Each point is reached from the start by the listed moves, each made 0, 1 or 2 times, or once backwards (-1), plus a little noise. Is the number of moves made odd or even? Then give how often each move was made.
(in the rows, 128 means zero)

Moves:
(1): [143 146 158 114]
(2): [131 159 114 142]
Start: [128 143 146 140]
Points:
[133 205 118 167] => even (0, 2)
[163 241 177 139] => even (2, 2)
[119 188  89 183] => odd (-1, 2)
[115 156 103 166] => even (-1, 1)

Moves:
(1): [165 125 115 117 136 161 156 148]
(2): [135 155 135 128 128 121 139 108]
(3): [131 118 147 145 108 142 125 125]
(4): [119 114 131 154 136 112 139 134]
(5): [151 133 136 140 148 119 100 117]
(6): [122 144 128 132 140 150 125 137]
(7): [123 137 162 110 153 124 132 120]
(8): [130 130 141 128 114 113 123 155]
Start: [110 120 109 135 117 137 150 131]
Points:
[ 25 112  86 211 103 130 160 162] => odd (-1, 0, 0, 2, -1, 2, -1, 0)
[162 115  23  81  98 234 200 243] => odd (2, -1, -1, -1, -1, 1, -1, 1)
[121  41 100 191  35 186 192 219] => even (1, -1, 2, 1, -1, 0, -1, 1)
[171 110 205 199 154 179 102 213] => even (1, -1, 2, 1, 2, 2, 1, 2)

Moves:
(1): [146 125 134 130 134 120 121 124 127 136 141 121 127 124 136 130]
(2): [126 144 135 134 120 119 136 127 123 139 133 138 136 115 125 128]
(3): [120 130 144 120 127 131 132 122 144 127 134 137 137 121 136 138]
(4): [133 132 131 143 131 124 131 123 124 119 128 139 129 141 123 135]
(5): [123 131 126 127 139 123 138 121 123 132 135 132 120 133 128 132]
(6): [138 123 125 124 135 137 132 122 126 115 131 130 125 116 125 132]
(7): [126 113 119 137 118 126 151 132 140 123 142 124 125 114 130 126]
(8): [142 130 136 127 128 137 136 143 117 121 120 132 128 135 129 132]
(9): [135 127 117 129 137 149 132 120 148 129 143 141 134 143 122 117]
(10): [125 111 124 136 121 119 139 123 132 142 115 143 128 123 121 122]
(11): [129 123 123 128 127 157 116 131 122 130 148 132 134 131 131 150]
(12): [144 120 133 110 111 110 123 124 125 116 130 137 121 141 123 133]
(13): [130 109 146 124 143 109 133 120 121 126 141 134 135 130 116 127]
(14): [133 128 129 136 125 129 130 114 114 131 125 115 130 146 130 119]
Start: [124 120 132 131 130 122 134 114 117 127 115 133 128 108 128 129]
Points:
[236  92 164  97 175 103 146  70  97  73 128 177 112 223  96 111] => odd (1, -1, 0, 1, 1, 1, -1, 2, 2, 0, -1, 2, 1, 1)
[192  73 212  84 133 131 161  63 104 169 200 249 181 158  97 168] => odd (1, 2, 2, -1, 1, 0, -1, 2, 2, 2, 2, 2, 2, 1)
[171  85  75 147 111 230 133 123 184 149 220 126 145  87 157 145] => odd (2, 0, 0, -1, -1, 0, 2, 0, 2, 0, 2, 0, -1, 0)
[179  91 132 133 178 196  77 117 156 121 225 151 159 156 131 168] => odd (2, -1, 0, 1, -1, -1, 0, 0, 2, -1, 2, 0, 1, -1)
[106 193 168 155 179 187 107  84 144 154 221 199 181  92 145 210] => even (1, 2, 2, 2, 1, 0, -1, -1, 1, -1, 2, -1, 0, -1)

Moves:
(1): [135 122 127 130 134 134 125 125 128 132 137 122 124 138 129 128 136 116
 130 135 127 131 134 125 115]
(2): [121 136 137 127 127 127 125 125 120 133 130 126 127 129 127 138 131 130
 121 130 126 124 133 131 133]
(3): [139 135 131 132 121 125 135 143 120 134 139 120 141 123 123 125 121 128
 126 129 127 128 125 138 135]
(4): [143 133 114 148 122 125 132 124 116 124 123 119 130 124 136 126 135 145
 125 134 132 128 126 128 128]
(5): [124 127 124 145 139 130 131 137 138 127 125 130 127 126 119 134 131 133
 131 121 118 121 120 144 117]
(6): [127 126 129 130 120 133 142 122 128 125 124 113 124 139 121 139 121 123
 129 128 122 141 126 121 136]
(7): [128 137 132 132 131 125 128 128 122 118 134 133 127 128 134 132 121 131
 129 130 123 125 126 128 122]
(8): [122 131 125 111 129 121 128 135 139 132 131 123 131 125 135 135 130 137
 124 145 128 135 122 134 124]
(9): [136 125 143 139 126 121 126 122 144 133 119 131 121 127 126 130 127 132
 131 131 125 121 124 128 136]
(10): [131 126 126 128 125 118 124 118 127 142 132 120 131 115 143 120 128 129
 133 120 118 135 124 135 123]
(11): [130 129 124 129 115 135 129 115 132 120 139 131 131 122 128 135 131 126
 129 132 127 121 125 135 131]
(12): [125 127 123 131 122 129 129 129 121 135 127 135 121 127 139 133 128 116
 126 124 126 122 117 128 133]
(13): [128 121 120 128 123 135 130 127 127 123 124 133 132 140 134 133 132 130
 126 128 122 128 128 135 129]
(14): [126 128 127 129 122 124 133 127 130 133 133 128 124 133 126 123 129 134
 137 129 125 131 138 134 128]
(15): [127 123 129 126 135 133 120 124 123 126 131 124 124 126 133 137 128 128
 132 126 138 129 130 135 137]
(16): [130 121 131 127 124 120 135 129 128 121 126 128 122 126 127 131 131 130
 121 121 129 127 134 130 122]
(17): [125 131 146 122 128 139 136 136 130 127 124 121 128 126 136 123 139 123
 136 121 127 132 131 132 135]
(18): [129 123 137 123 127 135 125 124 127 132 124 140 123 128 133 127 125 148
 121 133 135 133 114 126 115]
(19): [138 126 126 120 128 133 121 129 124 133 125 134 127 120 123 129 127 134
 129 129 123 125 125 124 131]
(20): [120 114 134 133 136 134 139 124 116 129 128 133 134 121 128 129 130 124
 131 146 128 125 130 130 131]
(21): [137 132 129 123 131 130 139 125 131 135 124 129 137 131 125 132 127 124
 132 125 140 126 128 132 124]
(22): [141 138 128 130 135 126 132 123 122 128 128 139 122 128 126 131 123 126
 131 128 122 144 133 134 128]
(23): [131 129 133 128 132 139 122 127 127 135 128 134 125 123 132 128 119 126
 119 134 126 128 139 129 130]
(24): [137 130 129 122 138 128 132 125 121 119 124 120 112 130 129 117 128 129
 122 130 123 117 114 148 143]
Start: [131 136 132 120 132 135 128 127 130 125 136 126 140 129 118 126 138 132
 130 142 111 129 126 122 135]
Points:
[170 121 165 130 249 172  97 143 129 103 148 186 105 118 110 172 101 155
 109 248  56  98  96 239 161] => odd (1, 0, 1, -1, 2, -1, 2, 2, 2, -1, 0, -1, 2, -1, 2, -1, -1, 0, 1, 2, -1, 2, 2, 2)
[180 136 190  98 134 147 109 142 161 163 140 163 128 142  97 154 140 130
 119 138 135  69 106 121 111] => odd (2, 1, 1, -1, 0, -1, 1, 0, 2, -1, 0, 1, 0, 0, 0, 1, 0, 1, 2, -1, 2, -1, 0, 0)
[109  97  93 137  66 132 110  83 104  93 161 153 165  98 161 148 135 164
  99 105  86 115 107 124  93] => even (-1, 0, 0, 0, 0, 0, 1, -1, -1, 2, 2, 0, 2, -1, 0, 2, -1, 1, 0, 0, -1, -1, 0, -1)
[122 165 196  37 171 169 171 195  57 111 158 125 165 125 138 142 127 114
 115 207  96 149 116 161 178] => odd (0, 1, 2, -1, -1, 0, 2, 2, -1, -1, -1, 0, 1, -1, 0, 0, 2, 0, 1, 2, 0, 1, 0, 1)
[139 110 191 145 168 151 176  52  93 106 154  86 104 137 180 119 185  73
 170 141  73  96 151 206 157] => even (2, 1, -1, 0, 0, 0, 2, -1, 1, 2, 1, 0, 1, 1, 1, 1, 2, -1, -1, 2, 1, 0, 0, 2)
[119 117 153 104 116 196 148  86  56 122 141  86  83 157 195 128 114  99
 112 124 106 131 108 161 200] => odd (0, 0, 0, 0, -1, 2, 1, -1, -1, 1, 0, 2, 1, 1, 2, 0, 1, 1, -1, 0, 0, -1, 2, 2)
[170 138 108 184 170 148 186  82  49 136 154  54 147 101 140 148 167 131
 120 167  87 127  86 239 151] => odd (1, 2, 1, 2, 2, 1, -1, 0, -1, 2, 1, 0, 0, -1, 1, 0, 0, 0, -1, 2, 1, 1, 0, 2)
[108 117 216  84 164 159 127 119 171 184 134 124 104 142 122 160 146 107
  90 229 135  92 120 144 146] => odd (2, 2, 0, -1, 0, 0, -1, 2, 2, -1, 0, 1, -1, 0, 0, 0, 0, 1, -1, 1, 1, -1, 2, 1)
[178 187 136 124 129  89 152 167 149 151  98 115 122 113 132 132 172 153
 101 151 126 131 156 137 138] => odd (0, 1, 0, 2, 0, -1, -1, 2, 1, -1, -1, 1, -1, 0, -1, 2, 1, -1, 0, -1, 1, 1, 1, 0)
[183  99 120 164 147 178 121  73  63 168 129 194 100  29 175  82 154 188
 136 155  84 156 123 155  95] => even (0, -1, -1, 2, 1, -1, -1, -1, -1, 2, 1, 1, -1, 1, 0, 1, 1, 2, 2, 2, -1, 2, 2, 0)
[157 225 118 135  99  81 123 104 116 123 183 135 183 118 121 138  90 133
 137 137  81 168 157 118 134] => even (-1, 1, 1, 0, -1, 0, 2, 0, 0, 1, 1, -1, 0, 0, -1, -1, -1, -1, -1, -1, 0, 2, 0, -1)

Moves:
(1): [136 127 126 132 124 129 136 125 125 127 126 129 136 124 137 131 119 128
 136 136 133 124 135 131 134 133 129]
(2): [122 126 134 140 128 118 124 119 131 120 121 126 125 124 128 131 131 130
 117 124 134 130 127 125 136 120 132]
(3): [120 132 137 139 134 134 129 126 125 135 135 124 124 122 122 119 119 133
 130 133 127 133 139 125 132 125 131]
(4): [123 127 137 124 140 131 126 131 131 142 130 121 126 127 123 126 136 120
 118 136 118 127 126 128 116 128 135]
(5): [130 123 119 128 135 135 130 135 132 134 122 131 135 128 132 129 128 132
 133 136 127 124 129 122 129 129 130]
(6): [129 138 126 122 127 121 127 136 135 133 129 125 133 131 128 127 128 125
 126 131 129 123 125 113 129 123 129]
(7): [124 121 121 130 129 118 119 126 124 129 135 130 127 130 119 128 124 122
 127 130 133 107 126 127 123 135 121]
(8): [128 127 130 145 126 132 127 137 129 134 122 118 128 129 125 124 138 123
 151 121 115 124 125 138 123 122 135]
(9): [128 138 134 128 133 137 122 126 122 135 127 117 126 122 133 123 140 132
 127 125 124 139 133 120 131 135 150]
(10): [122 125 128 117 128 137 142 128 131 123 129 138 136 128 130 133 136 131
 119 123 128 126 135 130 128 138 122]
(11): [139 125 142 126 122 123 127 107 128 119 128 123 132 136 129 127 129 145
 119 115 132 133 132 130 118 118 135]
(12): [142 143 132 131 138 128 118 127 127 125 128 131 133 126 124 138 127 125
 136 124 121 122 142 122 129 124 127]
(13): [131 127 132 137 130 139 137 119 140 122 125 131 132 125 126 127 122 123
 129 124 140 142 115 129 128 125 132]
(14): [133 123 129 124 127 133 125 141 136 133 128 128 121 121 131 124 128 126
 121 121 130 126 131 125 129 130 130]
(15): [128 135 129 128 133 130 122 119 132 136 121 112 130 142 131 127 126 130
 116 120 128 122 125 130 140 127 132]
(16): [129 132 135 124 125 130 123 130 129 141 130 130 122 130 123 125 126 125
 125 133 140 136 140 128 127 133 109]
(17): [125 127 122 137 123 132 127 128 130 140 138 126 128 133 131 131 130 127
 129 133 132 127 133 131 132 127 127]
(18): [135 132 122 133 132 133 126 123 121 125 130 112 125 142 130 125 134 119
 134 130 123 135 142 124 121 136 132]
(19): [129 134 129 129 126 128 122 127 134 127 122 136 130 130 122 126 127 121
 123 124 126 126 135 126 124 125 131]
(20): [132 124 126 125 125 129 136 132 129 128 128 126 127 127 129 130 129 135
 126 138 123 119 122 124 135 134 127]
(21): [127 129 132 127 127 131 121 128 138 123 125 126 136 122 130 138 123 129
 126 121 120 128 129 127 127 133 118]
(22): [118 136 129 124 123 130 134 120 132 130 129 127 126 125 136 124 133 133
 129 134 130 128 121 134 123 132 116]
(23): [134 127 131 134 132 135 126 122 120 136 133 136 127 131 144 118 129 121
 127 126 128 127 124 120 128 134 129]
(24): [127 131 143 123 130 123 134 115 127 120 118 129 112 126 139 134 120 116
 137 125 129 135 122 121 123 128 122]
Start: [127 129 119 125 124 123 124 118 126 142 126 129 133 136 136 110 126 146
 149 124 132 122 122 133 107 141 126]
Points:
[178 173 106 126 126  86  89  69  97 130 143  69 148 167 166 153 140 166
 150 161 114  86 163  86 116 168 122] => odd (1, 1, -1, 0, 0, 1, 1, -1, 1, -1, 1, 2, -1, -1, 0, 0, 1, 2, -1, 2, 1, 1, 0, 0)
[123 197 154 173 179 136  72  53  81 173 133 101  82 169 142 105 134  93
 137 130 157 177 204  93 127 153 118] => odd (-1, 2, 1, 0, 0, -1, 0, -1, 1, 0, -1, 2, 0, -1, 1, 2, 1, 2, 0, -1, -1, 0, 1, 1)
[152 148 188 199 134 135 160  24  91 112  66  53 108 178 166 105 110 148
 193  96 132 168 182 138 149 128 159] => odd (2, 2, 2, -1, 0, -1, -1, 2, 0, 1, 1, 0, 0, -1, 2, 1, -1, 2, 0, 1, -1, -1, 0, 2)
[172 169 135 159 137 116  92  24 128 104  79  89 191 206 146 143 121 130
 151  56 130  87 211 101 107 152 161] => even (2, 1, 0, -1, 1, 1, 2, 1, 1, 2, 2, 1, 0, -1, 2, 0, 0, 2, 2, -1, 1, -1, 0, 1)
[126 129 169 235 130 162  99   7 161 147 103  69 131 145 178  93  74 130
 113  82 161 147 134 124 141 137 189] => odd (2, 2, 2, 0, 0, -1, 1, 0, 1, -1, 1, -1, 2, 1, 2, -1, 2, 1, 2, 0, 2, 0, 1, 1)
[ 93 143 113  78  95 130 163 117 171 156 130 150 142 154 110  81 135 199
  80 158 164 134 136 136  98 127  88] => odd (-1, 0, 1, 0, 1, 1, -1, -1, -1, 1, 1, -1, 0, 0, 0, 1, 0, 0, 2, 1, -1, 2, -1, -1)
[106  88 152 185 153 217 138 119 139 205 157  65 142 127 176  76 187 189
 107 124  66 143 131 125 110 167 196] => odd (-1, 1, 2, 2, 1, -1, -1, 1, 1, 1, 1, -1, 0, 1, 0, -1, 2, 1, -1, 2, 2, 0, 2, -1)
[108 167 129 128 159 159 109  90 138 183 111  62 126 140 214 117 165  54
 172 124  86  90 123 105  70 222 142] => odd (2, 0, -1, 2, 0, 1, 2, 1, 2, 1, -1, 0, 0, 1, 1, -1, 1, 2, 0, -1, 2, 2, 1, 2)
